Rows are points. Each copy is the shape, with its points in the same order, turned, moved and blurred by noise. Some copies are also mirrored. Which?

Shape (9 x 3):
[[ 2.79 -0.66  2.96]
 [-1.16 -5.66 -0.61]
 [ 2.72  0.72 -1.18]
 [ 0.50  0.72  0.03]
 [-0.39  0.56 -1.52]
 [ 2.19  0.16  0.42]
 [ 1.73  0.67 -1.94]
 [-0.57  0.02 -1.33]
 [-0.59  0.79 -1.58]]
Copy 1 (9 x 3):
[[ 0.81 -0.05  3.30]
 [-5.38  1.60  0.22]
 [ 2.14  1.82  0.19]
 [ 0.99 -0.48 -0.53]
 [-0.05  0.93 -2.17]
 [ 0.97  0.91  0.97]
 [ 1.59  2.22 -1.38]
 [-0.39  0.24 -1.79]
 [ 0.22  0.22 -2.40]]
Copy 1 is: mirrored
Copy 2 (9 x 3):
[[ 2.91 -0.76 -2.91]
 [-3.61 -3.45 -1.43]
 [ 3.14 -2.41  1.19]
 [ 1.84 -0.80  0.77]
 [ 0.83 -1.09  2.18]
 [ 2.85 -1.63 -0.30]
 [ 2.44 -2.93  1.57]
 [ 0.67 -1.33  1.92]
 [ 0.97 -0.85  2.08]]
Copy 2 is: mirrored

Shape (9 x 4):
[[ 1.89 -1.87  1.85  4.50]
 [-3.96  0.90  1.58 -1.53]
 [ 1.15  1.82  2.56 -1.77]
 [ 0.52  1.25 -0.80  0.20]
 [ 2.81 -1.57 -0.68  0.42]
 [-0.55  0.73  2.86 -1.72]
 [-2.25 -1.68 -0.46 -0.37]
 [-1.26 -1.07  0.42 -0.70]
 [-2.52 -1.45  2.15  0.93]]
Copy 1 (9 x 4):
[[-1.21 -1.32  4.90 -1.43]
 [-1.27 -1.50 -3.82 -1.30]
 [-0.54 -2.30 -0.85  2.91]
 [-0.67  1.29  0.14  0.74]
 [ 1.79  0.45  2.55  0.72]
 [-0.58 -3.11 -1.27  0.83]
 [ 0.96 -0.01 -1.43 -2.70]
 [ 0.56 -0.84 -0.96 -1.20]
 [-0.86 -2.44 -0.08 -3.07]]
Copy 1 is: mirrored
Copy 2 (9 x 4):
[[ 3.80 -0.52  3.03 -2.30]
 [-2.23 -3.00  0.37  3.07]
 [ 0.22  1.73  0.13  2.96]
 [-0.34  0.18 -1.03 -0.47]
 [-0.06  2.18  1.56 -2.28]
 [-0.54  0.19  1.19  3.20]
 [-2.45 -2.02  1.70 -0.41]
 [-1.77 -1.00  1.59  0.34]
 [-0.24 -2.91  2.82  0.95]]
Copy 2 is: only turned
